Each row is a point. Any point is a mix of the corners, with weights that add up to 1. It lies inside the corners' shape when no weight is negative. Say inside or outside, and name the corners with a negative weight.
In the rows, 128 means zero.

Corners:
(1): [127 163]
(2): [146  97]
(3): [ 99 156]
Points:
[115 149] => inside
[101 195] => outside (2)
[121 130] => inside
[ 96 167] => outside (2)
[116 137] => inside

Corners:
(1): [129 107 134 132  91 149]
(2): [142  94 149 117 168 184]
(3): [108 142  96  76  86 110]
(4): [151 159  97 193 189 134]
(5): [110  86 120  92  96  93]
(6): [103 120 166  93  96 116]
(7): [105 125 110 182 187 178]
Points:
[121 141 121 149 115 129] => outside (2, 5)
[122 105 128  89  92 111] => outside (7)
[146 131 121 180 177 148] => outside (3)
[135 107 138 116 132 152] => outside (7)
[156 141 108 186 195 185] => outside (5, 6)
[144 139 123 147 160 147] => outside (5, 7)
[132 132 109 145 147 125] => inside
[111 112 118 105 109 117] => inside
[122 102 150 137 139 150] => outside (3)

Corners:
(1): [134 133  88 133 104 139  64 149  80 112 145 101]
(2): [ 85 164 115  88 180 156 137 123  98 143 118 133]
(3): [ 93 117  79 118 135 119 175 141  88 168 148 106]
(4): [157 196 213 132  83 122 137 156 158 144 160  76]
(5): [119  82 121 138 148 105  60 107  88 140 129  88]
(6): [144 167 199 191 103 131 129 182 165 114 171 128]
(7): [115 137  84  64 151  93 152 137 142 143 160 143]
(8): [155 217 174 181 116 110 162 117 168  96 157  91]
(9): [119 131  77 114 128 146 125 100 139 187 136 144]
(10): [ 76 112  85  96 127 138 135 134 150 128 110 103]
(11): [164 170 211 147  88 154 169 118 148  90 178 119]
(12): [ 89 130  87 101 108  97 125 117  91 153  92 150]
(13): [182 106 117 143 140 124  96 156  96 131  92 100]
Points:
[132 140 117 131 112 135 108 138 107 122 146 109] => inside
[129 140 133 130 119 132 129 124 128 135 145 113] => inside
[120 129 112 133 139 111 121 133 107 112 128 112] => outside (4, 9)
[105 146 123 122 121 124 140 132 128 138 140 123] => outside (13)
[113 156 143 126 123 127 143 136 147 133 166 106] => outside (12, 13)

Corners:
(1): [ 82 129  71 144 119 142 135 119 166  98 106 128  72 170 111 118 137 103
 114 146]
(2): [131 169 134 107 147 137 114 144 201  94 161 102 108 148  56 129 179 153
 106 110]
(3): [106 152 170 117  98 117 105 165 122 107 140 162 125 222 164 130 210 114
 136  98]
(4): [113 183 114 102  74  93 140  97 151 114 130  91  77 131 197 142 167 169
  95  72]
(5): [124  96 131 132  80  81  99 132 124 122  90 121 113 115  87 202 145 137
 125 112]
(6): [116 141 101 115 150 116 170 206 107 117 142 121 147 104 143 132  88 117
  90 157]
(7): [203 160 142  73 110 151 152 100 177 126  87 146  74 146  88  78  89 149
 101  80]
(8): [ 76 118 174 122 115 132 106 142 107 157  91 137 142 117 104 129 107 178
  77 115]
(9): [125 204 141  89 134  77 148 163 117 151 114 103 103 132 151  70 153 115
 171 118]
(10): [142 141 148 108  80 126 136  53 114 123 154  83 111 161 155 129 108 152
  98 146]
(11): [ 39 137 123 116  83  76 158 143  81 174 149 170 123 144  84 157 155 156
  69 159]
(12): [109 114 146 176 130 128 166 115 115 146 143 128 112 161 116 153  87 122
  86 104]
(13): [ 98 107 117 118 123 180 110 107 149 127 160 155 142 131 142 196 128 122
 100  94]
(14): [129 127  63 128 176  81 128 127 141  93 115 161  65 125 167  85 146 155
 121 128]
(15): [160 183 104 140  99 115 190  88 147  64 105 133 162  89 121 114  75 119
 120 124]
(16): [145 167 129  96 144 152 128 151 162 119  84 190 120 192  91 154 132 189
 120 123]
(17): [130 142 206  87 139  47  68 116 113 128 109 125 103 146  98 158  69 161
  88 117]
(18): [177 160  61 124  89 115 138 149 109 155 163 150 115 175 184  82  63 132
 127 105]
(19): [170 157 121 170 135 134  87 156 144  65 125 163  64 111 129 156  99 142
 133 167]
(20): [ 74 100 151 107  93 129 152  81 148  81 136 111 105 143 138 139 109 151
 147 115]
(21): [112 203 107 100 144 108 153 120  55  82 155 130 101 173 125  85 136 144
 106 105]
Points:
[137 164 131 115 134 138 131 119 147 111 125 145 101 165 131 116 116 151
 116 112] => outside (5, 6, 11)
[131 138 129 133 120 125 117 123 121 124 124 157 107 145 122 145 109 137
 110 126] => outside (2, 4, 6, 20)
[113 159 130 124 137 136 134 128 156  86 124 151 105 135 116 138 131 151
  97 117] => outside (5, 9, 10, 18)
[132 146 130 119 119 120 131 130 131 113 123 142 111 147 115 128 115 139
 115 125] => outside (4)
[102 139 138 146 134  91 155 175 169 123 117 125  94 119 133  80 100 118
 110 123] => outside (5, 10, 13, 16, 21)
[156 158 130 101 127 134 102 111 154  85 119 131 103 154 121 114 124 138
 138 113] => outside (4, 6, 11, 12)
[122 154 128 117 114 109 130 129 123 111 127 129 105 147 131 130 135 140
 118 114] => inside
[125 152 120 119 119 127 136 126 143 108 117 143 113 149 121 136 122 144
 114 121] => inside
[135 166 121 100 130 106 118 152 134 110 114 149 105 135 114 123 129 143
 114 113] => outside (10, 12, 20)

Corners:
(1): [120 171 119 139 148 126 137 144  76  58  99 152  97  68 130 125 126 162
  54 108]
(2): [172 114  65 138 114  96  80 180 136 106 126 107 184 174 114 155  75 148
 155 153]
(3): [133  90 124 101  69 149 104 127 146 134 111 180 100 109 106 138  37 116
 140 114]
(4): [148 157  95  86  87 131 181 119 150  92 126 156 105 125 189 122 131  92
 118  98]
(5): [ 96  77 146  91 142 110 137 172  94 175 155 112 146  87 184  86 110 148
 128 162]
(6): [158 110 125  89  98  84  86 102 153 130 127 163 177 113 137 136 121  87
  73 106]
(7): [159 134 119 123  81  94 155 124 169 118 130 184 155 146  92 127 101 103
 157 133]
(8): [ 80  77 147 148 163 168 139 155 159 173 103 142 105 159 170 121  92 161
 100 149]
(9): [ 68 152 132 128  90 161  88 115 133 128 143 155 126  81 154 162  95 117
  79 163]
(10): [ 93 126 153  93 115 150 140 111 116 107  93 136 145 173 123  94  97 160
 143 138]
(11): [177  92  78  97 150 148 126 108 126 174  81 142 186  88 101 102  41  82
 103 132]
(12): [153  77 110 104  56 115 111  97 146  65 170 172 126 103  89 133 150  94
 159 122]
(13): [104 148 156 147  50 124 133 101 152 170 114 124 104  82 119 128  96 176
 150 113]
(14): [140 147 153 151 140 121 131 143 130 105 123 108 127 161 115  95 120  91
  94  87]
(15): [159 106 105 128  71 153 114 147  74 133 107 191 172 160 161 157  94 144
 171 155]
(16): [158 144  77 111  76  88 164 100 114 160  85 158 108  98  93 158 109  84
  81 118]
(17): [160  82 165 117  63 113 127 128 131  92 170 128 186 148 134 170  85 162
 104 128]
(18): [142 135 162 138 125  85 120 114 133  74 118 107 148 150 139 149 103 138
 157 146]
(19): [164 163 127 133  78 107 134  94 140 161 122 171  96 153 138 124 101 132
 133 159]
(20): [123 140  98 171 122  66 137 129 108  90  88 112 148 149 175  94 104 139
 100 144]
(21): [109  92 106  81 135  95 164 116  60 157 188 172 162 109 188 143 121 134
 100 108]
Points:
[159 118  97 110 120 116 133 134 133 122  98 152 137 138 124 102 100  94
 114 125] => outside (9, 13, 17, 18, 21)
[135 118 138 126  94 115 130 122 132 123 128 136 140 128 135 138  98 140
 122 130] => inside
[107  94  89 112 108 136 103 134 109 153 107 180 139  84 122 125  92 125
 116 139] => outside (4, 14, 17, 18, 19)
[129 131 123 132 111 111 131 127 117 109 117 140 134 119 141 127 105 139
 106 127] => inside
[101  59 145 114  82 101 101 143 137 113 168 156 189 149 149 154 103 169
 178 162] => outside (1, 4, 11, 14, 16, 19)
[134 124 141 129 114 122 143 119 123 120 103 135 122 133 143 104 110 123
 108 117] => outside (2, 7, 9, 21)
[131 102 117  96  93 123 129 119 135 163 137 139 152 128 155 144 106 126
 131 150] => outside (1, 3, 7, 14, 20)
[136 132 122 125 108 114 129 111 147 109 116 140 134 132 124 133 100 118
 103 120] => outside (5, 15)

Corners:
(1): [143 136 105  49 162  87 121  91 112 205 123 128 115 108  73 147  64 103
 144 121]
(2): [132  82 173 117 124 131 131  81 155 144 121 131 118 150  76 124  89 136
 170 126]
(3): [111 175  89  91 174 131 121 125 117  67 107 104 160 107 122 149 101 178
 111 142]
(4): [163 142 121 108 109  78 150 165 146 144 143  93 164 114 148 128 128 163
 137 107]
(5): [151 176 138  91  76 154  64  87 122 115 140 143 125 120 117 138  69 137
 147 126]
(6): [167 129 148  93 133 156 121 104 135 163 170  89 127 149 132  88 156 167
  91 124]
(7): [122 119 163 170 160 107 177 158 155 123 140 112  82  95 163 146 147 119
 154 124]
(8): [107 161 125 106 193  52 137 106 135 180 137  81 171 163 125 161  61 160
 112 192]
(9): [112 142 118 148 167 107 124 105 186 124 101 132 137 111 114 135 124 214
 103 169]
(10): [115 116 121 133  98 145 155 144 106 107 149 114 124 136 135 111 105 110
 145  81]
(11): [148 115  89 198 184 129 137 178 185  98 120 130  95  86 114 173 140  96
  76 135]
(12): [101 150 177 119 156 101 174 145 109 172 116  72 121 166 142 134 129 112
 127 135]
(13): [114 130  58 105 101 144  97 148 134  88 146 104 151 103 155 150 129 139
 175 115]
(14): [105 102 175  91  98  96 126  98 187 141 146 174 136  99 120 151 134 168
 159  95]
(15): [158 154 122  89  68 132 164 116 131  85 126 161 133 134 144 149 145 135
 156  83]
(16): [133 122  88 160 166 139 120 168  90 129 142 146 130 141  84 144 127 121
 144 118]
(17): [128 101 134 156  84 174 107 117  72 124 145 127 144 106 156 156 100 100
 179 176]
(18): [141 122 126 151 124 132 146  98 157 141 182  85 139  74  91 168 148 116
 118 146]
(19): [164 111 123 113  85 213 137  95 124 149 167 147 143  79  74 195 118 179
 139 143]
(20): [137  80 122 100 112  54 133 102 177 126 120 131  99 116 101 167 103 175
 125 122]
(21): [121 156 116  76 102 153 139 164 107 102 131 111  94 123 106 116  92  76
 124 163]
Points:
[117 113  78 127 120 175  97 111 109 115 125 123 126  93  67 169  75 120
 139 155] => outside (4, 6, 7, 8, 14, 15)
[128 114 117 124 128 132 113 107 144 125 141 132 124 105 111 152 107 144
 146 128] => outside (4, 12, 15, 21)
[123 137 126 113 138 114 140 127 141 122 129 119 129 118 120 149 115 144
 136 126] => outside (6, 17)
[131 127 112 133 154 111 151 139 107 141 122 113 126 119 104 157  93 113
 136 151] => outside (5, 6, 13, 14)

Corners:
(1): [144 128 146 115 124 137 130 176 114 170 132  75 120 148 103  73 116 157
 128 154]
(2): [113 129 187 160 149 122 150 126  97 132 104  94 129 126 128 102 147 123
 165 142]
(3): [ 86 112 107 162 119  76 126 159  59  71 100 195 158 127 113 107 138 168
 117 121]
(4): [124 166 131 142 140 167 115 107  91 122 125  94 103 162 126 122 162 115
 146 173]
(5): [118 136 124 152  87  98 143 156  81 117 101 104 157 164 141  84 183 109
 135 103]
(6): [144 161 174 114 150 156 120 148 117 153 113 112 142 127 163 186 136 132
 110 141]
(7): [155 145 140 127 156 147 108  48 196 168 128 132 124  91  88 154 115 113
 116  94]
(8): [ 92 126  85 164 128  78 154 144  90 140 104  49 133 156 141 131 168 152
 147 149]
(9): [112 117 123 103 120  76 166 113  96  91  93 180 133 111 138 101 124 131
  94 145]
(10): [175 123 168 111 203 118  86 123 140 134 155 110 156 161 162 128 137 136
 107 174]
(11): [138 134 125 137 122 131 146 160 115 107 129 114 112 127 152 112 187 168
 168 119]
(12): [142 140 139 107 140 107  86  96 152 147 150 139  72 129  96 192 115  86
 145  98]
(13): [ 92  93 103 117 137 112 138 160  70 150  88 121 132 182 135 104 174 133
 159 129]
(14): [135 160 167  74 157 131  61 117 191 127 104  98 114  83 118 150 127 107
 129 140]
(15): [143 173 152 107 203 150 123 170 173 129 145 132 142 124 125 173 155  67
 118 163]
(16): [152  79 156  91 137 163  85  77 171  82 142 132 122  54 101 154  89  82
  75 108]
(17): [ 83  78  87 193  80  97 171 153 111  90  70 146 124 178 137 110 152 148
 151 157]
(18): [158 113 164 121 160 109 106 106 165  67  67 135  91  83  61 126 144 118
  51  87]
(19): [135 142 132 163 156 139 105 162 107 173 120 107 104 132 193  97 141 107
 135 148]
(20): [104 131 142  95 164 119 109 110 166  47  86 140 132 108 132 122  75 126
  75  93]
(21): [167 146 111 138 159 118 137 171  83 120  65  97 148 152 152 110 138 122
 172 164]
Points:
[127 111 130 127 151 101 118 122 137 117 103 131 115 116 117 117 123 116
 112 124] => outside (4, 5, 6, 11)
[130 133 132 135 125 115 129 143 108 122 107 110 138 144 133 108 151 121
 130 126] => inside
[141 135 131 113 152 132 111 106 154 116 115 131 125 117 132 154 135 102
 108 122] => outside (1, 2, 3)
[122 126 133 133 145 120 131 142 110 119 102 114 136 138 137 116 146 132
 130 141] => outside (12)

Corners:
(1): [165 151 118 121 141  96 166 116 147 138  88 156 179 125 117 147 100 168
 109 159]
(2): [118 108 175 111 114 149 112 124 148  87 163 189 188  77 173 148 140 155
 156 112]
(3): [126 129 172 156 152 129 148 134 141 160 119 162 134 101 142 168 114 134
  91  98]
(4): [ 84 165 170  72  99 128  88 148 134 108 166 120 120 156 108 176 133 177
 138 121]
(5): [108 123 150 110 173 183 181 147  94  61 122  94 166  89 139 182 184 138
 141 140]
(6): [ 81  88 116 103 120 105  83 171 172 165 170 192  78 122 131 166 138 183
 133  92]
(7): [127 178 114 124 124 136  93 113 126 104 120  89 127 166 125 182 195 123
 146 169]
(8): [119 149 179 110 147 174 147 145 169 120 126 126 126 140 123 130 193 136
  88  88]
(9): [131  93 169  91 133 146 157  97 139 157 187 124 160 124 152 141  92 121
 111  86]
(10): [149 131 105 146 153 188 106 121 132  82  65  79 206 112 132 179 154 101
 101 101]
(11): [164 141  91 108 129 111 148 175 176 139  75 101 155  98 161 128 109 106
  84 115]
(12): [159 150 103 162 125 133 156 163 144 120 111  76  96 143 131 158 121 123
 164 124]
(13): [ 96 141 163 176 130  70  77 204 154 144  81 191  89 152 106  85 129 144
 104 131]
(14): [ 96 117 134  65  64  46 137 140 190 159 145 170 105 170 165 103  87 162
  63 105]
(15): [124 124 120 148  98  74 153 136 160 109  94 156 124 105  88 111 162 119
 105 116]
(16): [158 161  95 110 122 159 161 182  80 125 123 125 132 157 100 203 183 158
 198  92]
(17): [185  98 146 123 137 152  96 106 139 106 154 105 157 115 173 126 112 138
  99  85]
(18): [148 131 118  94  77 170 111  95 118 151 139 119 208 133 125 142 183 168
 126 158]
(19): [179 123  98 149 119 162 178 137 100 136  58 103  90 104 110 148  93  95
 154  82]
(20): [ 87 149 111 124 106 129 157 106 128 151 171 168 112  83 104 107 136 107
  89 100]
(21): [139 109 161 132 147 108 151 117 113 109  98  84 181  96 154 105 157 134
 110  95]
Points:
[134 132 132 118 124 131 133 131 138 129 124 122 136 129 135 146 134 129
 120 115] => inside
[118 130 154 123 124 120 119 130 142 128 135 148 129 126 129 143 132 142
 114 101] => outside (5, 11, 12, 18)
[124 147 123 107 125 129 141 133 136 127 126 113 150 129 124 158 152 142
 116 122] => outside (2, 13, 17, 19)
[132 144 121 128 128 146 138 134 133 128 122 123 134 122 112 151 147 129
 118 116] => outside (2, 14, 21)
[151 144 102 134 140 158 142 142 131 117  95 103 140 125 113 158 159 119
 127 123] => outside (2, 3, 4, 14, 21)
[117 140 145 132 128 140 124 128 135 136 129 136 131 122 118 148 135 138
 128 117] => outside (5, 11, 14, 15, 16, 17)
